Each point is reached from the start by the listed moves, each made once or not at all, plus a little noise. Say if it took an odd or an even number of moves. Then give how often each move was made.

Moves:
(1): [-25 -58  20 -12 -20]
(2): [ -4 -18  37 -21   5]
Start: [ 6 -8  5  3 17]
Points:
[-21 -68  28  -9  -1] -> odd (1, 0)
[-23 -84  61 -30   4] -> even (1, 1)
[  5 -26  41 -19  22] -> odd (0, 1)

Moves:
(1): [ 25 -16  16 -25 -10   5 -21 -55   0 -29  29  29]
(2): [  9  -5   7 -10 -14  -5 -31 -16  24  18   5  -5]
(3): [ 24   2   1 -29  -5   7  13  11 -22 -10   1 -19]
(4): [ -8  12 -10   8 -25 -22  -4   8 -19   6  19  14]
(5): [  6  -9  32 -19  26 -36  -8  -8   1  18  20  24]
(6): [ -7  17 -14  -4   4  25   5 -30  -9  24  -1  -6]
(7): [-11  -5   8   8  -2 -22  19 -15  -3  -8  10 -35]
(8): [ 11  41   1  32 -12 -24  16 -13  -6  -1 -33 -15]
(9): [  6 -23 -24  25 -15  -4  22  -3 -11  22 -33  -7]
(10): [-32  12 -25 -11   0 -19   3  14 -10  -9 -44 -11]
(11): [ 23  -3 -21 -24   7 -14  13  -8  32  -3  25  11]
Start: [ -5 -18  10   2  15   2  30   0 -14  39   8  -5]
Points:
[  4   6  -4  -1   8 -51  48 -93 -49  64 -53   9] -> even (1, 0, 0, 0, 1, 1, 0, 1, 1, 1, 0)
[-31 -26 -41  17   0 -21  57  12 -34  52 -69 -22] -> even (0, 0, 0, 0, 0, 0, 0, 0, 1, 1, 0)
[ 64 -36 -11 -67  -2 -36  51 -85 -42  67  70  42] -> odd (1, 0, 1, 1, 1, 1, 0, 0, 1, 0, 1)
[  0  -4  -6  66 -13 -47  88 -30 -35  52 -46 -62] -> odd (0, 0, 0, 0, 0, 0, 1, 1, 1, 0, 0)
[ 15 -18  34  38  -1 -87  49 -55  -9  88 -22 -41] -> odd (0, 1, 0, 0, 1, 0, 1, 1, 1, 0, 0)
[-24   0  12 -54  37 -43  64 -26 -59  55  -5 -52] -> odd (0, 0, 1, 0, 1, 1, 1, 0, 0, 1, 0)
[ 24 -32 -51 -60  -6 -19  84 -84 -38  27  -4 -44] -> odd (1, 0, 1, 0, 0, 1, 1, 0, 1, 1, 1)
